Rows are points. Each copy is the shape, with its points in the same order, turned, moved and blurred by noise. Say if it was mirrored as well.

Shape:
[[ -3  20  -2]
 [  9  29 -17]
 [ 16  14   0]
 [-53  -8  13]
 [ -3  -8   1]
 [ 19  -3  21]
 [ 19  -2  -8]]
Copy 1 (7 x 3):
[[ 19  12   2]
 [ 27  20 -16]
 [  6  17  -8]
 [ 30 -38  34]
 [  3 -10   1]
 [-18  10   6]
 [ -6   4 -17]]
Copy 1 is: mirrored
Copy 2:
[[  2  10  25]
 [ 20  20  23]
 [ 17   0  14]
 [-55   7  15]
 [ -9  -1   0]
 [  7 -28   2]
 [ 14   0  -2]]
Copy 2 is: only turned
Copy 3 (7 x 3):
[[ -9  13  -1]
 [-18  13 -22]
 [  3  12 -18]
 [ -7   5  60]
 [  1  -8   8]
 [ 26  -2 -10]
 [  2 -13 -21]]
Copy 3 is: only turned
Copy 4 (7 x 3):
[[ -6  13 -18]
 [ 11  11 -34]
 [ -2  -6 -24]
 [-28  35  30]
 [ -3   0   4]
 [-19 -24 -11]
 [ 10 -15 -12]]
Copy 4 is: mirrored

Shape:
[[ 26 -29  26 -43  26 -21]
 [ 29  12   4  17  -7 -13]
 [ 10 -24  12  32 -19  11]
 [ 19 -31  26  18  20  -6]
 [ -7  26  29   1  -1  17]
 [ -7  36 -60   4  -4  11]
 [-49 -26   7  22   0 -21]
 [ 21  10 -16  28   3  16]
 [ 23  24  10  27  13   5]]
Copy 1:
[[ 37  -7   4  44 -42 -51]
 [  5  33  -6  24  12 -16]
 [-12  31  29   7 -12  -7]
 [ -1   3  34  29 -13 -30]
 [ 24   5   0 -21  11 -18]
 [ 14  13 -44  12   9  50]
 [-42 -18   2  -5 -35  -4]
 [  8  24   8  21  17  15]
 [ 13  16   4  14  32 -15]]
Copy 1 is: only turned
Copy 2, 9 rows:
[[ -9  39   9 -14  48  26]
 [ 39  11 -16   3   1  22]
 [ 20  -3 -20  45   6  17]
 [ -2  32 -24  26  19  21]
 [ 17  23  23  14 -27   8]
 [ 18 -41  -2 -26 -46  31]
 [-19 -16 -15  14   5 -35]
 [ 23  -2 -21  13 -24  42]
 [ 28  26 -13  10 -25  26]]
Copy 2 is: only turned
Copy 3, 9 rows:
[[ 16  -9  52  37 -40  11]
 [  5   8 -12  -6 -44  10]
 [ 39  -1 -21  -1 -33 -30]
 [ 31  19  14  19 -35 -20]
 [ 40   9  -8   0   3  29]
 [-28 -30 -50   9   5  17]
 [ 16  -2  11 -10  21 -43]
 [  8   8 -40  15 -27   5]
 [ 14  26 -20   6 -28  12]]
Copy 3 is: mirrored

Shape:
[[  0  33   7  -3  -1  15  -4  12 -27]
 [ 21  32  -7   4 -26  13  32 -24 -16]
 [  3  -3  -3   6  -2  -4  51  -2 -12]
 [  4 -10  -6  -5   7   7  -9  -2   7]
 [ -4   2  -9   2  -9  -5  -9   8   3]
 [ 20  -3   7   3 -12  -7  14  15   2]
 [  2  -5   7  54  14   2  -4 -26   8]
 [  2   0   8  -8  14  -2  -5   4  -7]
 [ -6  -5   1  -5   0  20   3   8  -4]
 [ -4 -10  -2   1  -1  -4  -7  14 -60]
 [ 11  -8  10  -7  13  13   0   8  -3]
 [ 15  -9 -37   5   1   0 -11   9   2]]
Copy 1:
[[ 14  16  12   0  -9   4  25  -3 -36]
 [ 12   3  22  -8  16  42  36 -18  -2]
 [ -2  -3  28  23  23   9  23   4  17]
 [ -2   3  -1  -7   1  -8 -15  -1   3]
 [ -9   8 -13  -2  -2  -4   6   8  -2]
 [ 15  -1   1   4   8   6   7  24  10]
 [ -8 -51  -7  13  -7  13 -10 -20   0]
 [  9   7  -2   7   3 -18  -4  -2  -8]
 [ -5   4  17  -4  -3  -3   0  11  -5]
 [ 16  16   8  18 -32 -30  33 -13   6]
 [ 11   4  13   5   1 -10 -14   8  -8]
 [ -7  21 -13   7 -14  13 -11   0  17]]
Copy 1 is: mirrored
Copy 2, 12 rows:
[[ 33  16   9   9   5  10 -24  -5 -22]
 [  1   6  19  33  43  22 -14 -11  10]
 [  1 -12  30  12   0  30  13   1  10]
 [  3   1 -15   0  -5  -6  -4   6  -3]
 [  2  15   0  -3  -8  -7  -8  -6   5]
 [ -2  -2  13 -13  -1  11 -17  14  11]
 [-25 -30  15  -5  13 -24  -3 -23 -30]
 [ 20  -5  -3  -6  -9   4  -7  -4  -3]
 [  4   9  -5   2  -7  17  -2   7 -16]
 [ 20   0  11  23 -45  16 -34 -14 -13]
 [ 12 -11 -10  -8  -3   8 -12  12 -10]
 [ -5   7   3  15 -15 -28  -4  18   9]]
Copy 2 is: only turned
Copy 3 (12 x 9):
[[ 10 -24 -11  -9  23  11   1   5 -22]
 [ 22  12   0 -21  14 -16  40  -2 -27]
 [ -6  18  32  -3   0   3  26   3  -6]
 [  7  -5  -8  16   0  -4  -4 -16  14]
 [  4  -7  -6  12 -10  -6  -9 -12 -13]
 [ 13  -8   6  11 -20   1  15   7  -3]
 [ 23  -4  16 -18 -13  13   3 -59  11]
 [ -5 -15  -8   2   1   8  -1  -5   9]
 [  7  -4  -1  20  13   9   0  -8  -1]
 [-26 -48  13  13  18   1  12 -12 -19]
 [  8 -14  -2  15   6  10   4  -2  17]
 [ 12 -13   7  16  -4 -35 -13 -15   3]]
Copy 3 is: only turned
